Each row of a before or after table is a point. One or more steps were done to the points. Then noise was added and the rows were shuffled. The steps act on columns, c1 being the first. Name the steps. A step turns or swaps two columns, mirrors them in a line or flattens them onto one, adds a multiple of one to another, or multiplies or shifts one. Angles are multiples of 10 degrees, from the lower column toward the higher: turns from -170 to 170, lines from 10 to 170 but not 90. Use the fewest steps. Two steps may share a column if one is a turn and the other turns, adds or multiplies; they go together, in the order done. Otherwise the lowest column goes first.
(in the rows, 128 means zero)

Before (10 x 2):
[[143  95]
 [142 159]
 [192 144]
 [ 92 138]
 [ 92 176]
 [127 105]
 [118 136]
 [146  85]
 [ 87 137]
 [118 101]]
After, 10 rows:
[[ 78  61]
 [ 86  70]
 [153 169]
 [102 206]
 [ 78 149]
 [106  21]
 [ 51 248]
 [ 52 153]
 [103  46]
 [ 47 151]]
Steps: shift c1 by -40; multiply c2 by 2.5

Before (10 x 3):
[[130 119 162]
 [155 161 144]
 [185 112 159]
 [195 157 117]
 [ 92 133 129]
 [ 68 137  60]
 [169 205  94]
 [ 51 167  79]
 [ 62 121 106]
 [134  96 177]]
After, 10 rows:
[[ 60 139  67]
 [130 135  94]
 [ 81 167  52]
 [160 119 130]
 [ 92 204 169]
 [106 123  61]
 [178  96 135]
 [120 157 197]
 [142 161 156]
 [159 113 185]]
Steps: swap c1 and c3

Before:
[[144 149 123 148]
 [168 161 100 178]
 [115 120 119 174]
 [142 117 204 169]
 [144  97  96 135]
 [ 94 118 130 135]
 [119 189 148 113]
 [ 71 130 120  94]
 [113 172 119 146]
 [108 105 136 147]]
After, 10 rows:
[[ 70 126 117 109]
 [162 184  78 159]
 [146  59 116 132]
 [ 94 111 137 132]
 [113 111 133 161]
 [110  88 154 147]
 [108 208  91 143]
 [139 132 203 163]
 [119 250 103 121]
 [148 170 108 139]]
Steps: multiply c2 by 2; turn c2 and c3 by -20 degrees; multiply c4 by 0.7

Before, 14 rows:
[[165  86  71 124 113 113]
 [164 136 135  95 120 132]
 [165   7 124 109 124  92]
 [158 128 131  81  98 105]
 [156 102  87 105 102 104]
 [162 131 126 134  95 150]
 [ 48 123  81  83  91 164]
 [147 139  82 120 158 172]
 [149 136 136  94  93 102]
 [123 138 137  83 136  97]
 [ 73  70 135 130  87 100]
 [165 139 125  95  99 129]
 [126 128  94  94 106 117]
 [156 140 120 162 149  98]]
After, 14 rows:
[[142 122 175 120  79 137]
 [160 128 127 130 122  85]
 [163 137 137  95 138  99]
 [ 72  77 103 130 169  99]
 [158  89 160 105 162 111]
 [ 47 108 169  79 106  83]
 [164  70 169 122 147 119]
 [132 139 125  85 156 143]
 [163 141 120  90 128 116]
 [158 128 128  85 159 107]
 [125 118 163  98 142 108]
 [155 133 138 164 152 159]
 [166  10  90 108 162 134]
 [152 138 126  93 163 101]]
Steps: mirror c2 and c3 in the line at 10 degrees; turn c5 and c6 by 110 degrees

Before (9 x 8):
[[129 185 129 187 168 138 129 152]
 [118 175 126 152 146 148 203 110]
 [ 85 107  38  23 108  85  58 174]
 [ 68 163 198 143 138 124 150 130]
 [147 150 146 158  89 178 130 120]
 [155  63 107 131 118 124 133 169]
 [ 51 114  62 120  79  80  99 156]
 [119 127  65  61  70  25  84 172]
 [154 110 137 171 147 136 125  71]]
After:
[[128 125  98  60  74 227  76 162]
 [105 148 116 174 145 118 184 141]
 [198 140  63 124  76 189  93 149]
 [124 111 127 155  92  76 136 125]
 [130  72  99 182 169 110 104 123]
 [101 191 111 130 116 118  84 116]
 [162 153  94  24 108 180  69 193]
 [141  80 115 149 139 110 158  56]
 [187  91 190 145 144 140 129 112]]
Steps: turn c1 and c6 by -170 degrees; multiply c2 by -1; add -0.5 times c4 to c3; mirror c7 and c8 in the line at 140 degrees

Before:
[[149 152 121 143 104 120 154 112 147]
 [126 100  94 179  78 132 140 142 103]
 [176 168 122  99 136  93 108 132 112]
 [162 130 141 151 158 153  94 109 142]
 [182 105 142  99 152 103 159 148 156]
 [157 143 104 122  90 136 139 160 172]
 [136 100 144 132 115 166  99  92 130]
 [168  99  79 111 122 147 130 124 180]
 [116 168  89 137 128  90 142 151 138]
 [159 125 104 106 135  87 114 164 168]
 [155 126 115 147  85 112 110  93 137]]
After:
[[155 123 141 148  85  91 117  96 138]
 [160 118 173 105 134  65 106 164 138]
 [177 247 118  97 136  74 101 132 139]
 [148 200 148 144 104 101 155 114 125]
 [167  44 195 110 123 127 127 124 158]
 [126  47 113 180  79 113 153 142 170]
 [116 250 152 138 129  69 145 151 160]
 [181  57 151  98 149  84 151 149 109]
 [163 136 138 149 158 134 104 109 113]
 [155 173 178 124  91 117 136 160 134]
 [137  44 127 132 114 149 104  95 112]]
Steps: multiply c2 by 3; turn c3 and c9 by -110 degrees; add 0.3 times c4 to c7; shift c6 by -20

Before (11 x 11):
[[133 125 129 114 171 111 117 122 135 136 124]
 [133 120 113 155 116 135 171 130 116 126 117]
 [123 120 118 117 119 116 116 159 133 135 135]
 [136 144 126 158 115 130 124 127 121 127 131]
 [132 124 109 113 120 109 117 121 136 129 136]
 [107 115 125 135 113  99 128 133 144 139 113]
 [138 133 117 127 127 135 140 136 140 124 117]
 [ 98 127 121 114 123 134 112 116 135 136 124]
 [134 117 113 121 115 114 124 126 146 154 136]
 [136 127 154 118 114 136 130 116 126 127 124]
 [140 119 117 139 136 136 119 124 125 125 116]]
After (11 x 11):
[[140 157 142 124 117 124 119 127 130 125 118]
 [133 147 155 113 133  88 170 122 129 126 118]
 [138 103 137 134 124 109 140 123 130 124 114]
 [123 103 131 143 143 137 116  97 127 135 134]
 [133 144 120 139 106 250 117 131 129 137 123]
 [136 149 100 122 134  81 130 138 130 127 123]
 [107 154 133 124 158 165 128 118 130 139 111]
 [135 159 138 142 147 134 123 125 127 155 133]
 [132 149 137 151 147 156 117 132 126 129 134]
 [ 98 150 126 144 128 104 111 137 129 135 123]
 [136  87 144 103 136  98 123 137 127 127 133]]
Steps: turn c2 and c8 by 150 degrees; multiply c2 by 3; turn c3 and c4 by -150 degrees; turn c5 and c6 by 140 degrees; multiply c6 by 3; flatten c9 and c11 onto the line at 100 degrees

Before:
[[111 118  61 186 153  86 202  97 204 131 139  80]
 [202 112 137  66 125  33 141  68  73  71 200 130]
 [177 175 124 133 111  44  73 145  86 126 154 174]
 [ 94 128 111 186 114 136 212 113 151  75  87  94]
 [ 64 190  93 164 158 128  83  91 171  78 141 164]
 [122  82  74  96 142 111 145 124  97 134 146 140]
 [112 119  82 149 100 137 111 101 186 107 111  55]
 [169 106 211 101 145  61  97 130 106 119 210 159]
 [ 77 146  94 201 140 141 191  65 120 139 145  30]
 [174 144  94 164 136 173 186  94 152 114 170 100]
 [172 171 156  64 176  93 207 108 120 131 153  58]
 [174 129 128  86 145  41  81 190  70  55 233 140]
 [132 138 121  66  59  54 122 150 107 109 230 168]]
After:
[[186 104  89 155 165 176 189  90 106 126 120 103]
 [189 106 136 132 156  46  74 141 185 127 144 171]
 [ 75  52 103 158 138 126  84  84 120  77  91 172]
 [120 102  71 150 112 132 114 100  75 107 153  61]
 [214 174 136  66 201  35 138  52 172  77 129 132]
 [103 118 101 192  91 140 210 101 114  77 143 102]
 [ 85 118  73 204 144 136 187  68 143 148 116  36]
 [182 155 219  95 212  55  98 126 134 119 114 143]
 [147 130 118  63 229  53 125 147 151 105 202 163]
 [115  93  56 178 143  85 202  87  56 136 103  91]
 [184  91 138  63 150  90 206 112 149 138  86  57]
 [185 157 132  87 240  40  88 176 186  49 107 139]
 [130 182  76  89 147 110 147 124 129 129 109 152]]
Steps: shift c1 by 10; turn c2 and c9 by 150 degrees; turn c3 and c12 by -10 degrees; turn c5 and c11 by -90 degrees; turn c8 and c10 by -10 degrees

Before (9 x 14):
[[129 115 241  96 143 204 131 148 133  73 131  48 148 136]
 [104 119 109 120 119 110 124  70 132 140 166 157 160 136]
 [116 165  84  93 108 127 155 117 249  34 176  96 115 134]
 [ 90 152 102 134 152 113 113 124 128 142 130 127 125 118]
 [118 104 108  54 151 126 128 153 155  75 123  64 153 122]
 [101 170  85 122 134 132 171 147 183 132 156 148 136 168]
 [135  97  83 106 107 121 143 156 121 142 142  83 136 109]
 [ 89 123 113 127 199 159 132 152 145 101 206 133 153 134]
 [135 100 205 107 113 139 141 119 136 143 149 158 107 135]]
After (9 x 14):
[[151 123 112  68 176  99 142  88 144 138 123 136 143 104]
 [151  93  88 138 107 119  81 122 125 111 126 121 129 146]
 [141 160  85 116 110 125 128  99 183 165 133 177 130 137]
 [145 106 235 101 115  23 101 128 133 144 123  91 147  75]
 [119  97 210 134 113 130 151 134 138 134 127 158 102 146]
 [118 154  84 117  82 109  97 118 251 135 132 129 108  33]
 [ 56 116 107 128 119 160 148 117 138 130 118 138 149 135]
 [155  78 107  67  96 107  86 108 158 126 125  97 151  79]
 [122 150 100 107 142 144 129  93 133 115 122 113 130 144]]
Steps: mirror c1 and c8 in the line at 40 degrees; turn c2 and c4 by -20 degrees; turn c4 and c5 by 50 degrees; turn c7 and c12 by 60 degrees; turn c6 and c7 by 150 degrees; swap c10 and c14; flatten c11 and c13 onto the line at 100 degrees

Before (13 x 18):
[[103 150 114  84  90 112 105 147 125 101 152 122 113  76 106 193 100 168]
 [ 88 100  90 131 142 110  76 124  89  86 168 132 116 115 132 161 102 122]
 [115  95 121 166 139 103 132  78 143 146 112 113 153 177 203  99 174 112]
 [129 152  80 100 119 163  71 138 135  98 180 162 123 104 116 177 127 173]
 [143 114 109 160 185 152 143 120 119 168  91  71 128 138 173 104 180  95]
 [123 100  88 185 134  81  95 124 145 147 110 158 128 136 132 149 123  94]
 [ 80 103 118 155 158  93  82  98 103 173  75 157 138 148 164  94 180 105]
 [164 175 188 128 195 171 167 122 130 105 130 106 147 137 152 154 176  91]
 [ 92 131  94 113  97 143  96 122 143  62 160 150  64  80  99 188 142 141]
 [137 174 133 126 136 145 143 150 118 127 146  93 140 157 150  98 191  69]
 [120  98  68 178 117  70  98 110  92 107 136 168 138  60 149 151 149 137]
 [117  97 106 187 100 125  92  77  81 163 108 139 140 131 157 150 147  95]
 [130 164 140 124 138 161 160 171 104  94 165 127  93 150 112 174 157 170]]
After (13 x 18):
[[126 187 138 127 139 160 159 157  42  65 166 127 117 150 112 175 176 170]
 [125 176  79 100 119 159  73 127  72 104 183 163 144 102 116 175 148 174]
 [ 90 115  91 130 143 111  77 142  33  84 171 132 148 113 148 163 121 122]
 [ 96 184 115  84  92 112 104 132  63  92 151 118 129  76 116 193 119 168]
 [143  81 122 166 142 104 132 152  85 169 112 114 139 174 202 102 195 111]
 [127 109  68 178 118  69  98 134  33 125 138 168 155  60 151 150 167 135]
 [ 92  89 117 154 159  94  83 149  40 167  76 160 105 149 180  94 201 105]
 [129 108 107 185 100 128  90 108  23 166 107 140 111 132 159 150 168  94]
 [ 84 160  94 115  96 142  96 107  82   5 161 151 114  81 112 189 163 144]
 [169 191 191 128 196 175 166 133  73 138 130 108 167 137 139 153 195  92]
 [157 102 109 162 187 152 143 157  58 151  91  71  99 137 166 105 201  95]
 [123 110  90 186 133  85  95 128  86 142 110 159 111 135 135 149 145  95]
 [143 158 132 125 136 145 142 166  56 142 147  92 141 158 145  98 210  71]]
Steps: turn c1 and c15 by -20 degrees; add 1 times c15 to c8; add 0.5 times c16 to c2; shift c9 by -60; multiply c13 by 1.6; turn c10 and c13 by -50 degrees; shift c17 by 20

Before, 8 rows:
[[147  97 142  93 125 136 142 155 109  86 155 129 112 100 168 183 212 202
   64 193]
 [103 134 114  76  75  64 162 161 165 132  98 161 161 115 156  66 145  95
  233  88]
 [104 206  99  82  93 231  89 172 116 154 110  96  97  85 157  81  58 151
  144 138]
 [120 156 152 144 124 161  80 121  88 103 142 110 112 153 129 148  84 103
   89 119]
 [ 83 156 190 117 169 160 111 137 172 111 141 108 115 104  70 131 114 119
  142  87]
 [117 155 175  74 181 149 113 110  65 160 113 167 122  84 124 162 161  15
   54  90]
 [ 97 108 143  76 114 107 164 192 151 144 143 121  89 180 175 141 177 135
  117 155]
 [100 174  70 160 156 151 194 107 111 126 186 131 157 149  84 170  79 119
  109 179]]
After:
[[ 98 205  98  82 116 169  90 171 116 153 111  96  99  86 134  92  56 168
  142 223]
 [113  97 142  91 171  77 146 156 114  86 151 128 112 102 201 198 214 186
   62 166]
 [124 177  71 161 143  98 193 107 110 126 186 131 159 148  84 160  77 105
  106 173]
 [ 74 109 143  77 124  97 164 192 149 144 146 122  86 180 161 149 178 143
  116 125]
 [111 154 157 144 107 156  79 122  89 101 143 110 110 153 142 146  84 114
   86 155]
 [ 99 156 175  71  95 172 116 112  62 162 114 170 122  88 154 126 161   7
   54 126]
 [118 133 113  75  63 132 162 161 162 132  97 160 161 117  94  67 144 138
  235  50]
 [121 156 187 117 153 181 112 135 170 113 143 109 113 107  51 121 115  96
  143 134]]
Steps: add -0.5 times c19 to c15; turn c1 and c15 by 30 degrees; turn c5 and c18 by -40 degrees; add 0.3 times c18 to c16; turn c6 and c20 by 60 degrees

Before (13 x 24):
[[138 133 106 121 136 100 195 161 109 190 216 160 118 167  93  67  78 112
  173 140 117 142  70  99]
 [106 155  83 135  76 159  67 112  49 126 118 171 128 108 112 143 127 134
  152  42 174 177 191  76]
 [124 141 132 145 169 131 156 121 109 136 170 131  88 161 109  70  94 128
  110 100  90 107  42  68]
 [124 128 124  94 166 137 120 141 131 149 141 103 142  88 144  57  99 100
  167 170 101  88  77 129]
 [138  88 177 137 144 169  76 131 121 160 139 106 101  88 170 166 179 122
  174 130  59 145  95 189]
 [154  63 130 102 178 129 144 159 131 214 157 109  56  99 124  76 108 126
  150 130  83  71  95 102]
 [ 61 148  96 157  69 140  97  99  82 114 103 139 121  74 167 152 237 203
  212  18 164 142 161  84]
 [163  98 146 101 118 129 106 110 152 146 171 153  72  66 197 155 137  93
  146 168 100  73  97 149]
 [154 113 199 140 132 130  86  69 157 175 123  92  69  50 181 114 143  84
  203 107 109 129  99 160]
 [169  93 103 184  86 217  60 101 161  87  90 189 101 113 150 136 155 144
  239  83 109 191 111 122]
 [101 105  76  96 103 113 152  97  86 191 164 162  99 166 106  37 111  95
  124 132  53 125  94  82]
 [ 98 152 151 137   7 144  83 109  87 119  93 132 137  70 163 156 110 212
  183  74 132 155 181  86]
 [113 155  88  84 102  89  92 121 102 163 146 191 104 152  41  86  99 166
  143 147 130 165  83  56]]
After (13 x 24):
[[ 99 156  87 139  74 128  69 116  53 126 131 173 130 112 102 137 119 144
  152  49 172 191 181  71]
 [120 127 131  96 169 141 115 147 124 151 120 104 143  87 142  57 102  93
  173 165 106  99  75 128]
 [ 59 147  92 154  72 126 100 103  88 116 159 141 121  77 168 152 243 203
  217  10 159 151 155  86]
 [ 99  95  72 101 110 147 157 101  91 197 131 161 106 158 103  46 116  80
  127 133  55 137  96  86]
 [151 113 197 138 122 137  87  64 156 174  97  95  73  56 180 110 144  94
  203 108 104 138  98 159]
 [157  97 147 102 119 121 105 106 151 145 133 155  67  58 196 158 142  75
  144 167  98  87 106 153]
 [125 156  98  81 107 133  96 116 105 165 165 191  97 149  44  95  96 153
  142 147 122 178  86  57]
 [162  59 136 102 182 145 154 158 133 217 147 110  62 100 125  82 110 106
  150 124  80  76  97  98]
 [139  90 179 134 144 120  78 133 130 166 137 110  96  84 165 152 177 117
  172 129  55 157  91 185]
 [125 132 130 146 167 137 156 125 108 140 157 127  86 164 119  72  95 108
  106  98  92 116  44  66]
 [ 92 151 150 140   8 127  81 109  89 112 152 134 142  62 166 147 119 216
  189  64 135 174 188  98]
 [137 132 105 120 136 135 197 156 111 180 186 159 118 170  93  77  78  56
  165 143 120 159  71  95]
 [165  94 105 187  83 132  58 100 152  82 109 193  99 110 152 126 160 161
  245  88 117 198 106 119]]
Steps: flatten c6 and c16 onto the line at 100 degrees; turn c11 and c18 by -40 degrees; shift c22 by 10
